Rows are points. Each copy is the shape, with its points in the same order, stretched, turned, moved and blurred by noise. Some copies are also mirrored. Which?
In the rows, zero is written as 128.

Shape (6 x 2):
[[171 148]
 [145 175]
 [ 87  77]
 [106 119]
 [ 85  77]
 [143 165]]
Copy 1 (6 x 2):
[[164  61]
 [195  97]
 [ 61 152]
 [116 137]
 [ 61 154]
 [182  99]]
Copy 1 is: only turned
Copy 2 (6 x 2):
[[171 159]
 [124 169]
 [144  53]
 [129  98]
 [140  53]
 [131 159]]
Copy 2 is: only turned
Copy 3 (6 x 2):
[[171 134]
 [161  92]
 [ 35 157]
 [ 79 124]
 [ 32 158]
 [152  97]]
Copy 3 is: mirrored

Shape (8 x 3):
[[195 176  80]
 [ 98 133 113]
 [155 178 196]
 [142 173 151]
 [104 123  84]
 [123 111 107]
 [202  59 114]
 [124 102 129]]
Copy 1 (8 x 3):
[[101  87  37]
 [127 148 148]
 [128  43 184]
 [111  80 149]
 [132 170 118]
 [157 157 128]
 [235 136  52]
 [170 150 142]]
Copy 1 is: mirrored
Copy 2 (8 x 3):
[[197  45  88]
 [ 89 112 152]
 [206 124 205]
 [168 100 178]
 [ 79 106 114]
 [ 88 129 122]
 [158 151  54]
 [106 145 133]]
Copy 2 is: mirrored
Copy 3 (8 x 3):
[[224 133 101]
 [132 166 135]
 [ 88  94  53]
 [123 123  73]
 [166 175 153]
 [161 148 151]
 [218  78 193]
 [143 141 148]]
Copy 3 is: mirrored

Shape (7 x 4):
[[ 70 146 166 181]
 [114 135 146 210]
 [156  38 145  67]
 [128 176 150 182]
 [152 158 125 107]
 [149 157  86  83]
 [144 119 173 102]]
Copy 1 (7 x 4):
[[201 169 147 124]
 [210 131 171 163]
 [ 98  39  50  50]
 [169 140 199 148]
 [ 84 120 159 116]
 [ 28 137 143 133]
 [123  80 122  62]]
Copy 1 is: mirrored
Copy 2 (7 x 4):
[[ 67 160  89  84]
 [ 62 211 105 112]
 [208 160  93 148]
 [ 63 165 144 130]
 [136 131 140 163]
 [151 130 107 216]
 [165 126 133 119]]
Copy 2 is: mirrored
Copy 3 (7 x 4):
[[103 120  71  86]
 [177 133  92  96]
 [104 139 145 199]
 [130 118 130  79]
 [ 79 128 177 113]
 [ 52 159 202 126]
 [ 84 104 142 141]]
Copy 3 is: mirrored
Copy 4 (7 x 4):
[[187 188 165 112]
 [210 158 169  94]
 [104  87  74 231]
 [206 168 142  68]
 [137 124  93  98]
 [ 93 103  91  91]
 [152 141  85 171]]
Copy 4 is: mirrored

Shape (11 x 6):
[[ 98 169  85  79  89  95]
 [ 91  80 168 175 174 103]
 [197 196 128  77 188 123]
 [196  83 155  89 117  79]
 [141 137 173 119 145 194]
 [121  85 109 169  79 101]
 [198 159  90  79 100 183]
 [142 169 188 169 165  86]
 [118 133 127 175 151 173]
 [191  98 178 171 182  83]
 [121 105 105 158  89  74]]
Copy 1 (11 x 6):
[[147 187 184  58 130  56]
 [146  48 165 176 132 156]
 [145 218  77 139 139 150]
 [143 196 185 160  51 179]
 [ 65 142 122 169 131 124]
 [120  73 194  80  83 128]
 [ 63 216 129  83 112 142]
 [169  89 109 169  89 108]
 [ 87  63 113 114 158 132]
 [158  92 120 185  74 206]
 [147  86 184  76  83 122]]
Copy 1 is: only turned
Copy 2 (11 x 6):
[[119 127  91 101 227 172]
 [ 89 152 187 167  86 104]
 [163  86 126  86 115 210]
 [ 66  55 180  94 166 120]
 [176 107 127 102  98  87]
 [ 69 105 102 164 152  81]
 [181  25  63  98 163 130]
 [ 71 152 129 110  77 144]
 [160 124  97 155  79  98]
 [ 56  97 189 139  73 130]
 [ 57 106 107 152 171 108]]
Copy 2 is: mirrored
